Each row is a point. Each copy is the shape, with its points in the same order, turned, moved and blurred by noise. Say if it was mirrored as well.

Shape (7 x 3):
19 31 -10
-17 34 15
-31 -33 -38
-32 -40 -18
-13 -44 -24
36 7 52
45 2 8
Copy 1 (7 x 3):
-21 25 -12
-31 35 27
-50 -46 -1
-44 -55 14
-31 -51 4
37 24 37
20 10 -3
Copy 1 is: only turned
Copy 2 (7 x 3):
46 35 -4
17 51 36
21 -36 37
0 -30 33
5 -36 22
-15 53 -31
16 26 -34
Copy 2 is: mirrored
Copy 3 (7 x 3):
0 18 -30
16 -22 -43
-52 -36 11
-35 -44 17
-35 -30 26
60 7 1
22 28 7
Copy 3 is: mirrored
Copy 4 (7 x 3):
-21 0 35
-15 22 -7
6 -51 -32
22 -39 -41
29 -48 -20
39 35 37
20 0 44
Copy 4 is: mirrored

Shape (8 x 4):
-30 -18 7 3
15 21 -27 38
-6 -50 -7 -23
-30 3 7 -51
27 46 -2 12
25 37 28 15
14 47 3 29
15 -60 -14 -21
Copy 1 (8 x 4):
-6 35 1 10
-16 -35 -2 41
29 30 -24 -16
-35 33 -20 -37
-39 -44 14 4
-32 -30 38 -5
-42 -34 23 20
47 13 -29 -20
Copy 1 is: mirrored
Copy 2 (8 x 4):
-34 -25 7 -21
-3 -13 -19 44
11 -33 9 -45
-25 18 -5 -53
0 32 -9 36
-10 41 20 37
-17 25 -2 50
35 -38 9 -47
Copy 2 is: only turned

Shape (12 x 6):
3 -10 3 5 5 6
-11 23 0 3 9 9
7 -10 -3 -7 -7 12
-12 -7 -4 -2 6 2
-2 11 -1 1 -60 20
-15 3 14 0 6 -1
4 2 -2 -11 3 -10
8 -7 4 1 7 -14
-5 45 -7 2 7 25
7 1 -7 2 -5 -6
7 -7 16 3 0 -2
0 -7 2 -18 -6 18
Copy 1 (12 x 6):
11 9 0 -1 -12 5
-8 9 -15 -7 13 12
11 -10 3 -3 -15 8
3 6 -9 -7 -14 -2
-30 -37 25 16 -6 13
-5 13 1 -17 0 -4
12 -2 -3 -3 5 -8
18 8 2 2 -2 -12
-15 3 -26 -1 23 34
9 -2 -2 11 -1 -2
15 9 16 -5 -2 -2
4 -13 1 -15 -13 12
Copy 1 is: mirrored
Copy 2 (12 x 6):
11 -2 -3 1 11 11
-5 16 -1 -18 -5 23
15 -14 5 -9 3 11
1 2 5 -8 14 4
-10 -45 16 -12 -36 18
-3 14 12 2 3 13
16 8 9 -7 -5 -1
16 8 -1 5 0 -2
-5 15 -9 -37 -16 39
10 -3 -7 -7 -6 -1
14 3 4 11 0 12
15 -13 17 -14 8 15
Copy 2 is: only turned
Copy 3 (12 x 6):
-9 5 -11 2 -11 -4
-12 1 16 24 1 -3
0 -7 -7 -1 -15 4
-12 -6 -8 8 3 0
12 -46 20 4 -34 -22
-23 1 7 4 4 -7
3 1 1 -2 7 2
0 11 -8 -6 4 -8
-2 3 30 44 -8 5
8 1 -5 4 -2 -9
-10 7 1 -10 -10 -9
-8 -14 -1 -2 -13 14
Copy 3 is: mirrored

Shape (12 x 8):
12 13 16 -13 13 5 50 7
-50 8 -1 -21 -37 36 0 -7
-7 -13 37 12 26 33 37 -5
3 1 -16 16 -24 -20 22 0
-8 -7 -18 7 -20 -25 -7 28
-26 31 -19 23 -2 3 0 15
-24 14 22 -16 1 46 -7 -21
-28 -27 -45 6 -18 3 -6 31
12 17 -28 -19 -9 -11 -16 8
36 -12 31 0 10 6 28 -4
10 -20 1 7 29 14 33 -22
-41 -15 -9 -3 -1 -14 2 4
Copy 1 (12 x 8):
-5 26 -33 -3 4 -4 35 -23
-53 12 -12 9 -30 16 -40 -24
-3 25 7 1 13 18 26 -50
-6 -5 -20 35 -18 2 17 15
-9 -11 2 26 -19 -29 -6 24
-19 33 0 26 2 3 -15 26
-24 26 1 -25 -14 30 -22 -29
-17 -13 -4 43 -1 -30 -44 2
6 0 -25 -5 -18 -15 -19 30
27 6 -8 -6 -15 2 38 -32
13 -6 -14 4 25 23 18 -28
-38 -14 5 16 2 -4 -8 2
Copy 1 is: mirrored
Copy 2 (12 x 8):
12 2 35 3 -14 12 30 17
22 -37 5 -19 32 -5 18 -53
2 -38 26 30 10 37 23 14
-6 11 -12 1 -26 -5 13 -15
-3 3 -9 -2 -18 -33 -20 -15
29 -1 -29 12 8 -20 4 -6
24 -25 13 -10 49 34 10 -18
0 -37 -26 -16 -17 -39 -14 -13
14 17 -3 -36 -3 -9 -18 -6
-5 -2 36 12 -20 40 1 11
-22 -23 7 -4 -10 34 27 26
-19 -21 -6 3 13 -28 8 -11
Copy 2 is: mirrored
Copy 3 (12 x 8):
22 18 17 -20 -3 32 20 14
-60 -27 8 -21 -14 -2 3 17
-5 3 43 -2 18 56 10 29
-6 24 11 24 -27 -4 19 -4
-6 22 13 23 -14 -33 -10 3
-25 25 -12 14 -13 -1 -10 34
-35 -30 5 -17 1 40 -16 16
-18 -8 16 33 -5 -47 6 29
11 -3 -20 11 -23 -16 -16 -3
28 6 39 6 -9 43 2 -6
14 -7 19 25 13 42 26 12
-28 9 9 15 20 -18 7 3
Copy 3 is: only turned
